Rows are points. The ring and each string are closed loops that go straight from each point to the next, and from the last back to the first. Before rounding, they use only three directions, however many columns there are. Count how often each string passes through the ring. Passing back the other way cancels.
In the rows, zero is written as 128.

Ring (6 x 4):
[[170 140 115 153]
 [139 166 107 147]
 [ 91 149 115 138]
 [ 84  94 136 137]
 [119  74 138 143]
 [167 103 126 152]]
String, 10 rows:
[[147 116 122 149]
 [144 119 142 150]
 [138 108 114 146]
 [153  83  94 146]
 [173  75 121 152]
 [188  84 149 157]
 [175 112 165 157]
 [189 106 123 156]
 [184 107  97 153]
 [157 107  87 147]]
Times through: 0

Ring (10 x 11):
[[200 130 118 112 126 151 133 110 153 124 104]
 [176 181 114 115 126 148 140 115 152 117  95]
 [133 203 107 118 128 145 140 117 140 119  92]
 [105 200  98 120 129 145 138 117 129 123  96]
 [ 68 161  79 123 133 149 129 114 111 137 109]
 [ 66 123  76 122 134 151 121 110 105 144 118]
 [ 88  81  89 119 133 152 114 106 107 147 122]
 [128  60 107 115 130 151 113 104 118 143 121]
 [158  63 116 113 129 151 115 104 129 139 117]
 [192  91 120 112 127 152 124 106 145 130 111]]
String (9 x 11):
[[227 183  95 113 128 158 149 115 169 118 100]
 [155 195  75 119 131 156 145 116 145 126 104]
 [122 157 100 118 129 148 131 113 129 129 103]
 [ 78 164 120 120 128 138 125 114 115 126  96]
 [ 34 119  82 124 134 147 116 110  93 146 117]
 [ 65  44  69 121 136 157 107 103  93 160 135]
 [138  64  71 117 134 163 119 104 121 151 131]
 [164  95  85 115 131 159 126 107 135 140 121]
 [220 111  97 112 129 160 134 108 157 131 114]]
Times through: 1

Ring:
[[181 153 138 145 138 103 127  99 115 129 132 122 144 127]
 [161 184 128 147 127 106 133  86 116 132 130 117 164 137]
 [122 194 111 141 118 110 145  79 119 135 129 118 171 148]
 [ 93 188 101 134 116 111 156  81 122 137 128 122 168 153]
 [ 59 157  94 120 120 111 169  93 124 138 127 130 150 154]
 [ 53 124  93 113 128 110 172 105 125 137 129 137 130 149]
 [ 75  88  94 113 141 107 164 119 125 136 134 143 108 140]
 [110  75 101 119 149 105 152 124 123 134 138 144 101 132]
 [143  81 113 127 152 103 141 123 120 132 139 140 103 126]
 [178 115 133 139 147 101 129 112 116 129 135 130 122 122]]
String (13 x 14):
[[204 184 155 154 132 102 119  89 111 127 128 113 162 125]
 [149 199 179 136 121 102 143  90 110 125 114 110 167 127]
 [115 181 156 128 121 104 154  94 114 128 117 117 158 134]
 [116 147  92 135 130 109 147  94 123 137 136 130 145 146]
 [ 87 159  55 137 123 114 153  82 128 143 141 132 156 162]
 [ 42 145  53 122 121 115 170  89 130 144 137 137 147 165]
 [  7 109  92  97 126 110 190 113 127 138 125 142 120 151]
 [ 48  90 132  97 137 104 180 127 121 131 121 141 104 132]
 [102 123 147 116 135 103 159 115 117 129 122 130 124 128]
 [116  85 159 110 147  99 157 132 116 126 123 136 100 116]
 [172  65 146 126 161  98 134 135 115 126 135 139  90 110]
 [206  97 125 145 156 101 118 116 116 129 142 133 113 118]
 [202 136 113 153 145 104 116  99 117 132 142 127 138 129]]
Times through: 1

Ring, 9 rows:
[[226 117  79  81  94 120 130 110 125 148 161 135 122 125]
 [213 159  79  85 104 119 127 112 123 148 166 132 117 125]
 [156 202  97 104 121 115 128 120 122 144 166 128 112 123]
 [104 200 125 121 130 111 133 129 126 139 158 128 113 120]
 [ 61 159 154 135 129 108 139 138 132 134 146 131 118 117]
 [ 56  96 160 137 118 108 146 140 137 129 138 134 124 116]
 [ 89  46 142 126 102 111 149 133 139 127 137 134 128 116]
 [155  30 111 104  88 116 145 122 136 133 143 136 130 119]
 [208  61  89  86  86 119 137 114 131 142 152 136 128 122]]
String, 11 rows:
[[ 72 116 125 133 116 110 146 132 133 125 149 126 117 116]
 [ 18  97 126 151 118 107 156 137 137 110 148 120 114 112]
 [  7  59 156 154 115 106 158 143 142 113 135 127 122 111]
 [ 62  65 116 136 106 110 155 131 137 115 146 124 119 113]
 [ 99  82 110 124 104 112 148 127 134 124 150 126 120 116]
 [135 105 136 110 108 113 137 129 133 142 145 138 126 120]
 [114  69 190 115 109 111 136 140 139 150 126 150 138 120]
 [ 56  55 192 135 113 107 146 146 143 135 124 143 134 116]
 [ 56  83 216 135 121 106 140 150 142 145 121 149 137 118]
 [114 113 165 116 115 111 135 136 134 146 138 142 129 120]
 [103 118 141 121 115 111 139 132 133 137 145 135 123 119]]
Times through: 0

Ring (8 x 14):
[[187 136 133 136 125 149 135 119 169 115 121  98 138 127]
 [162 178 134 136 123 148 139 121 163 124 138 105 133 127]
 [ 86 208 140 132 128 142 133 129 133 139 159 114 120 121]
 [ 48 191 141 128 134 138 124 133 114 142 158 115 114 116]
 [ 31 145 133 122 141 134 113 133  99 137 146 112 112 111]
 [ 66  79 115 118 145 134 106 127 106 122 119 104 119 109]
 [135  56 116 123 140 141 112 121 134 110 102  95 131 115]
 [177  76 125 130 132 146 122 120 155 108 102  93 138 121]]
String, 10 rows:
[[152 121 153 136 129 147 127 129 149 119 120  96 133 123]
 [124 139 106 125 133 141 126 117 142 122 132 108 127 118]
 [128 167 184 143 125 149 132 139 143 130 136  98 129 126]
 [ 90 207 190 143 125 147 134 143 132 141 155 105 122 125]
 [ 14 223 168 132 133 138 125 143 101 152 172 117 108 117]
 [  7 158  76 109 145 128 111 118  94 138 157 125 107 106]
 [ 59 113  57 107 146 130 111 109 112 124 136 119 116 107]
 [103 113 133 127 136 140 118 128 127 123 125 102 125 117]
 [131  66 165 133 136 144 114 136 130 115 103  88 131 119]
 [155  91 187 141 130 149 122 140 143 117 107  86 135 124]]
Times through: 1

Ring, 8 rows:
[[177 141 158  97 104 132 180 150 119 112 143 109 155 117]
 [168 143 182 112 111 121 166 164 108 150 140 130 128 119]
 [121 156 151 129 141 112 131 165 107 171 117 137 102 142]
 [ 90 161 115 132 155 115 115 156 116 158 105 128 102 155]
 [ 41 153  63 134 158 133 105 132 149 105 114 114 129 160]
 [ 36 141  54 129 144 148 115 119 168  68 133 106 155 150]
 [ 78 135  70 111 123 154 144 117 166  49 144  94 178 135]
 [154 140 119  93 107 143 176 134 137  76 143  93 174 122]]
String, 28 rows:
[[150 167 135 111 145 110 143 163  96 164  99 115 109 148]
 [142 158 183 131 139 103 135 179  91 201 115 149  85 138]
 [130 145 209 144 128 106 134 182  99 206 137 168  83 126]
 [159 156 192 125 132 104 146 179  88 198 119 146  91 132]
 [165 161 156 110 134 111 153 166  95 166 110 121 112 138]
 [138 155 127 110 132 123 149 151 116 131 118 111 132 139]
 [181 158 161 102 125 115 165 164  96 155 116 115 124 132]
 [213 145 215 102 100 115 186 175  90 167 141 132 125 110]
 [188 128 219 111  87 128 186 166 113 143 168 141 140  98]
 [157 127 186 114  94 136 175 154 129 120 167 133 149 105]
 [130 139 139 113 115 135 157 145 132 110 144 118 147 125]
 [144 154 114 102 129 129 156 144 121 112 119 100 145 138]
 [197 160 121  78 119 128 183 145 107 104 112  81 160 133]
 [188 158 117  81 119 129 180 144 111 101 115  82 160 133]
 [148 152 115  99 125 131 161 143 123 105 122  97 151 135]
 [113 139 126 117 121 136 149 142 138 105 142 117 147 129]
 [130 121 162 117  94 146 169 142 147  92 174 127 164 106]
 [182 130 172  97  89 140 190 148 127  99 162 113 168 104]
 [201 129 195  95  82 136 198 155 119 111 166 118 163  98]
 [160 120 203 117  85 138 179 156 131 121 179 140 151  97]
 [136 139 154 116 114 131 158 151 127 123 145 125 141 122]
 [129 144 139 116 122 129 151 150 126 123 135 120 137 130]
 [118 130 175 131 110 131 150 156 132 135 160 145 131 116]
 [146 133 214 133 108 119 155 173 111 174 157 159 110 112]
 [159 147 206 128 121 109 151 179  95 191 135 152  98 123]
 [167 166 159 111 139 106 149 171  88 179 103 123 103 142]
 [146 165 119 106 142 117 146 154 105 142 102 105 123 148]
 [130 158 112 109 138 124 144 148 118 126 112 107 132 144]]
Times through: 0

Ring, 7 rows:
[[129 130 132 167 124 142  95 100 134 139 123 103  93 159]
 [108 139 159 132 174 130 110 125  99 107 145 115 142 146]
 [103 133 163  95 183 125 120 150  94  85 155 134 162 129]
 [115 120 147  81 151 128 118 163 114  86 148 145 139 127]
 [138 105 117  97  94 138 107 151 154 110 127 143  92 130]
 [149 101 101 132  65 145  95 118 179 140 112 125  66 133]
 [146 111 107 162  77 147  90  97 171 152 110 108  65 146]]
String, 31 rows:
[[137 108 124  76 102 136 111 186 135  89 133 158  88 150]
 [138 103 118  81  94 136 110 169 149 100 130 152  92 133]
 [147 104 110 101  76 142 102 163 156 112 121 146  64 153]
 [139 113 119 122  96 141 101 142 147 120 123 131  78 152]
 [132 111 123 115 107 137 105 129 151 120 128 129 104 126]
 [128 106 122 108 110 135 107 119 158 121 130 129 120 103]
 [153  90  91 121  50 146  95 113 198 143 109 129  67 112]
 [170  91  76 151  17 155  83 110 209 162  93 122  17 149]
 [165 103  87 164  34 155  82 113 189 159  96 116  17 170]
 [143 114 113 146  86 145  94 119 158 137 115 119  67 155]
 [133 112 119 135 103 140 100 107 159 134 123 117 100 124]
 [136 110 113 149  93 142  96  90 170 147 117 109  94 120]
 [143 114 109 172  83 147  88  83 171 158 110 101  72 142]
 [154 125 106 208  70 155  77  84 164 171  99  90  28 192]
 [143 129 120 182  95 149  86 107 143 149 112 102  52 188]
 [129 124 131 143 120 139 100 117 136 128 127 115  98 149]
 [121 122 136 131 135 135 105 112 135 123 133 116 124 126]
 [114 130 145 144 152 134 105 101 125 125 136 108 135 128]
 [111 145 156 162 170 135 103 104 102 124 139 100 129 158]
 [115 153 160 169 170 137 100 124  86 118 137 103 106 195]
 [120 138 149 142 150 136 104 133 106 113 136 117 109 169]
 [123 123 137 123 134 135 107 128 130 115 135 124 118 136]
 [110 124 149 109 159 129 114 125 120 105 145 125 152 114]
 [119 127 144 119 145 133 109 135 119 108 139 126 124 141]
 [116 134 153 115 158 132 111 152 100  97 144 130 123 159]
 [ 99 138 171  84 195 122 124 168  79  72 161 141 166 139]
 [ 96 132 172  66 198 119 129 173  82  65 165 148 180 121]
 [103 120 155  73 172 122 124 148 112  83 156 142 175  97]
 [114 118 143  92 148 129 116 140 126  98 145 136 146 111]
 [125 119 136 106 130 134 110 147 128 104 136 135 114 138]
 [131 117 132  93 118 135 110 173 125  94 135 147  96 155]]
Times through: 2
String, 32 rows:
[[110 142 156 157 170 134 104 102 106 123 139 101 135 149]
 [112 126 147 122 156 131 111 114 124 113 142 118 147 116]
 [119 125 141 124 142 134 108 124 126 114 137 121 126 133]
 [117 136 151 134 155 134 106 135 105 109 139 119 118 162]
 [105 147 169 126 188 129 113 146  79  93 151 122 141 166]
 [116 132 150 119 156 132 110 141 107 103 142 126 127 149]
 [114 124 146 109 153 130 113 132 120 104 143 128 142 123]
 [100 126 160  87 181 123 122 138 107  88 156 134 177 102]
 [ 91 135 177  63 209 117 131 174  75  60 169 148 192 117]
 [107 133 165  75 178 124 123 187  82  67 157 150 146 152]
 [125 124 140 109 134 134 109 155 118 101 137 135 108 154]
 [122 119 137 107 133 133 110 138 130 107 137 131 123 128]
 [117 114 139  91 140 129 115 137 133 101 142 136 143 106]
 [122 107 134  66 128 129 119 167 134  87 143 153 133 111]
 [143 105 118  77  88 138 109 189 142  93 129 160  73 156]
 [143 108 116 103  87 141 103 163 148 109 124 144  71 155]
 [151 101 105 103  66 144 100 162 162 116 117 146  55 155]
 [151  93  98  99  58 143 101 148 179 122 116 145  66 129]
 [138  98 110 104  86 139 104 126 172 124 123 135  99 107]
 [125 110 127 112 118 135 108 120 151 119 132 127 123 109]
 [143 110 112 133  84 144  97 127 160 131 117 125  72 147]
 [161 101  91 151  43 152  86 117 187 152 101 121  33 157]
 [160  97  87 156  40 152  85  99 198 160  99 115  40 140]
 [160 103  89 169  42 153  83  96 192 164  98 109  33 153]
 [156 111  98 173  57 152  83 102 176 159 101 108  35 168]
 [138 118 120 147  99 143  96 116 150 135 119 116  79 152]
 [124 114 128 128 122 136 104 104 151 128 130 117 123 111]
 [133 118 119 165 105 143  94  81 161 151 118 100  97 129]
 [142 129 118 199  96 150  83  81 151 163 109  90  58 177]
 [143 139 124 209 101 152  81  95 135 159 109  89  42 208]
 [132 135 133 175 122 144  92 108 127 139 121 102  78 180]
 [124 143 144 180 143 141  94 104 113 136 127  97  92 182]]
Times through: 1

Ring (8 x 14):
[[113 126 137 116 106 113 101 125 102 144 160 112 136 145]
 [129 124 151  96  96  77 127 104 119 128 157  88 177 160]
 [138 122 154 106 105  84 146 101 136 127 141  82 179 154]
 [137 122 143 133 123 123 145 112 148 133 125 101 148 135]
 [130 122 128 161 140 168 133 126 152 141 115 129 109 115]
 [115 124 113 180 149 204 109 146 139 155 118 155  69 100]
 [ 99 127 110 177 144 207  80 161 106 170 137 160  50 102]
 [ 98 128 117 157 131 179  77 155  94 167 151 147  71 116]]
String (29 x 14):
[[131 123 127 146 130 153 132 115 156 128 121 134 125 121]
 [138 122 124 153 136 161 144 108 176 120 109 140 127 115]
 [133 122 123 178 151 190 139 129 166 142 102 138  95 103]
 [129 122 131 169 145 174 134 135 145 153 113 120 100 113]
 [122 123 136 150 131 150 122 135 124 155 131 111 112 125]
 [127 123 137 136 123 133 127 121 133 141 134 112 132 132]
 [144 122 147 113 111  97 154  92 160 114 129  98 179 146]
 [148 121 158  94  99  66 161  84 154 111 137  77 204 161]
 [142 122 168  79  88  41 152  90 125 122 155  55 214 175]
 [122 124 157 103 100  81 119 121  94 150 163  73 162 160]
 [116 125 142 127 114 121 109 133 101 155 153 101 128 141]
 [131 124 138 120 112 114 131 107 141 125 138 113 154 141]
 [140 124 150  87  92  66 143  84 144 107 149  93 200 162]
 [137 124 159  71  81  42 139  84 127 110 162  77 214 175]
 [123 125 156  90  91  67 118 111  98 138 168  77 177 166]
 [136 124 161  75  84  45 138  90 121 118 162  71 208 174]
 [136 123 165  74  84  39 140  91 116 122 163  62 212 177]
 [146 122 166  75  86  38 156  81 137 111 152  62 222 175]
 [152 121 157  88  96  59 165  75 163 100 136  80 216 163]
 [137 123 141 119 113 109 142 100 152 120 132 107 163 141]
 [128 123 137 132 120 129 128 117 136 136 134 113 137 134]
 [143 122 138 125 118 117 151  95 168 113 122 114 164 136]
 [146 121 137 146 133 140 160 104 176 122 107 114 146 124]
 [133 121 127 173 149 182 141 130 161 145 104 130 100 107]
 [117 123 122 178 148 193 114 148 131 163 119 136  75 105]
 [116 124 124 166 140 179 111 143 127 157 127 135  87 112]
 [125 124 126 150 132 158 123 124 144 138 126 133 114 120]
 [127 124 128 144 128 149 126 119 146 133 127 130 123 124]
 [113 125 126 160 136 172 105 145 117 160 134 131  88 117]]
Times through: 3

Ring:
[[104 120 143 111 133 142 107 157 187 159  90 122 163 113]
 [110 135 125 104 128 123 128 152 172 157 108 115 192 127]
 [127 165 107 115 117 107 151 106 105 146 146 135 154 163]
 [144 160 102 158 109 120 135  85  72 116 159 142  91 170]
 [141 137 120 179 114 146 105  95  92 108 138 144  53 150]
 [118 121 149 147 127 160  92 122 144 138 101 146  76 124]]
String (28 x 14):
[[ 97 105 164 117 138 163  86 163 205 162  70 130 135  97]
 [118 113 137 150 126 152  93 144 164 131 100 123 115 117]
 [123 130 129 145 122 141 109 126 138 132 116 131 112 133]
 [115 131 154 133 129 157 101 114 138 150 103 156  76 129]
 [123 131 154 154 125 164  94  99 116 137 111 164  37 135]
 [147 127 121 202 112 156  91  91  87  93 137 144  22 147]
 [148 131 101 194 109 137 105 107  96  90 144 122  76 150]
 [137 140 114 162 115 134 116 106 105 116 137 134  93 150]
 [134 155 125 147 116 135 125  85  85 132 141 157  70 160]
 [148 160 108 171 108 130 127  71  57 110 160 154  51 172]
 [156 156  95 189 104 126 125  73  51  93 168 142  53 175]
 [154 141  90 194 105 127 117  98  79  86 158 122  82 161]
 [132 139 115 153 117 132 118 114 116 122 133 130 110 146]
 [134 150 125 153 117 138 119  90  90 128 138 153  69 156]
 [149 142 119 194 110 149 103  74  64  98 149 155  14 160]
 [148 126 119 204 111 155  91  93  87  90 138 141  24 147]
 [126 126 158 167 125 173  84  94 112 129 109 168  12 133]
 [112 122 169 140 132 172  86 112 143 151  92 165  47 121]
 [105 108 172 138 136 177  77 135 172 152  78 152  69 106]
 [116 113 141 146 128 155  92 144 167 135  96 126 113 115]
 [125 131 123 144 121 136 113 129 139 131 119 125 126 135]
 [108 130 145 114 131 143 111 137 164 159  99 137 136 123]
 [ 83 117 173  75 145 153 104 169 221 194  62 136 176  97]
 [101 113 144 109 134 143 104 170 204 160  82 114 179 105]
 [115 117 127 132 127 137 106 158 178 138 101 109 165 117]
 [121 128 123 138 123 135 113 138 150 134 115 120 141 130]
 [ 99 129 155  96 136 145 112 146 181 174  88 139 151 117]
 [ 85 114 175  84 144 159  98 165 216 188  62 139 157  96]]
Times through: 5
String, 29 rows:
[[ 95 114 185 113 141 177  83 134 181 174  69 163  78 104]
 [104 110 162 128 135 165  86 147 183 154  79 138 107 106]
 [126 118 120 157 121 141 101 142 154 120 113 113 129 125]
 [123 129 123 143 122 137 111 133 144 131 116 123 130 132]
 [105 130 148 107 132 143 113 140 169 164  96 137 143 122]
 [ 99 131 152  94 135 141 115 147 181 174  90 136 160 118]
 [119 136 128 127 124 133 119 131 145 143 115 129 139 134]
 [120 129 117 132 123 128 118 146 158 136 115 112 164 129]
 [118 127 109 125 123 119 123 161 173 137 114  97 200 126]
 [102 144 122  75 131 109 145 161 184 175 107 111 238 129]
 [105 155 127  76 129 111 148 138 158 178 115 130 204 140]
 [109 159 130  83 128 115 147 124 141 174 121 140 177 146]
 [112 173 118  74 125 100 164 118 129 177 134 138 198 158]
 [122 179 103  87 118  92 171 108 107 163 150 135 193 169]
 [135 156  96 137 113 108 143 113 105 127 149 122 153 160]
 [133 147 107 144 115 121 130 114 113 125 139 126 132 152]
 [126 161 121 120 119 121 140  98 102 148 139 148 121 159]
 [134 175 111 126 114 113 151  78  71 141 157 156 105 175]
 [150 183  96 152 105 109 154  56  34 119 179 159  74 191]
 [157 154  86 188 103 119 128  85  61  89 169 129  80 173]
 [143 137  99 175 110 128 116 112 103 102 145 120 104 151]
 [129 147 125 142 119 134 121 102 107 134 132 145  95 150]
 [136 148 126 158 116 141 116  87  87 124 139 155  58 156]
 [130 144 132 151 119 144 113  95 101 131 130 154  67 149]
 [127 138 126 146 120 138 115 113 121 131 125 138 101 142]
 [136 127 115 174 115 142 103 118 119 108 129 126  90 139]
 [135 124 117 174 116 144 100 122 125 109 125 123  93 136]
 [123 135 131 139 123 140 113 119 132 137 118 137 109 137]
 [104 126 172 119 135 167  94 119 155 166  87 164  73 119]]
Times through: 2
